Each row is a point. A path goes straight from each point to the next, and from the last back to the first. The post is the endless flat space through its rows: a point in 2 columns, a line in 3, a plane in 4, and so on, so that a path can go around it. How many times does the path go around the post? Going back the other way cancels.

Post (2 x 3):
[[-1.2,-4.8,2.4],
[0.1,0.1,-5.3]]
Path (18 x 3):
[[-3.7,-5.7,-5.5],
[0.5,-6.8,-4.9],
[4.0,-3.0,2.8],
[2.2,1.6,-1.1],
[-2.5,3.7,1.4],
[2.6,1.7,-5.1],
[1.9,-3.4,0.6],
[0.1,-2.6,2.1],
[2.7,-2.0,1.3],
[3.9,-5.7,-2.8],
[0.1,-7.1,-5.3],
[5.3,-5.5,2.2],
[1.1,-0.3,1.1],
[-1.9,-2.1,0.9],
[3.9,-0.7,4.2],
[1.3,-3.8,-1.8],
[-0.9,-7.8,-4.4],
[-5.4,-5.2,-1.0]]
Times around: 0

Post (7 x 8):
[[2.3,3.7,-3.5,1.9,0.9,6.8,1.2,0.1],
[0.9,4.4,-5.4,1.5,0.6,-3.9,1.6,-3.0],
[-5.2,-4.4,1.3,-5.9,0.8,-1.9,2.2,5.9],
[1.9,3.9,1.6,1.4,3.2,-3.5,-4.3,-4.3],
[-4.0,-3.9,7.6,-4.4,-3.7,-1.4,-0.6,-0.4],
[-2.1,1.8,0.4,-5.7,3.4,1.2,6.3,1.7],
[5.3,5.2,-1.0,3.3,0.6,2.7,3.3,1.6]]
Path (21 x 8):
[[2.3,2.4,-5.1,-0.9,1.7,-0.7,-6.3,5.9],
[-5.7,6.1,-2.5,-0.7,1.0,7.4,-1.4,0.9],
[-4.9,-2.7,3.8,-2.2,-4.8,4.7,1.8,4.0],
[-1.0,5.8,-1.5,-0.2,-1.0,-6.8,-0.2,-0.9],
[-1.5,1.2,0.7,-6.8,1.7,5.9,-3.3,0.6],
[0.6,-5.6,-0.2,-4.1,2.9,-6.3,-2.7,6.5],
[3.3,-4.1,5.5,1.9,4.1,1.6,0.8,5.0],
[-4.0,-1.2,0.0,-0.5,2.4,0.9,3.9,2.3],
[-5.0,5.9,1.7,-1.7,7.2,3.8,1.4,2.8],
[-2.0,3.6,1.9,1.0,-1.6,0.8,-5.8,3.6],
[1.3,1.9,0.9,-5.0,-2.9,-4.8,-0.7,5.3],
[0.1,1.1,-8.6,-2.0,1.8,2.7,2.5,2.4],
[2.1,-3.7,1.2,-2.0,0.7,2.3,3.0,-2.2],
[2.2,5.0,1.5,2.8,10.4,2.8,4.1,3.8],
[-0.5,4.5,4.5,3.3,1.4,0.8,2.4,3.8],
[-2.6,6.3,1.2,-1.0,-1.6,-1.5,4.5,2.0],
[-6.3,4.8,-4.3,-1.9,2.4,-2.9,1.4,-1.0],
[-1.5,3.3,0.3,0.6,10.0,-4.8,0.9,2.3],
[-2.4,0.0,-3.0,-1.0,1.8,-3.5,3.1,-5.4],
[4.5,-1.7,0.8,-1.4,2.0,-1.0,0.2,-4.3],
[4.5,0.0,2.5,-3.2,0.3,-2.8,1.9,6.1]]
Times around: 1
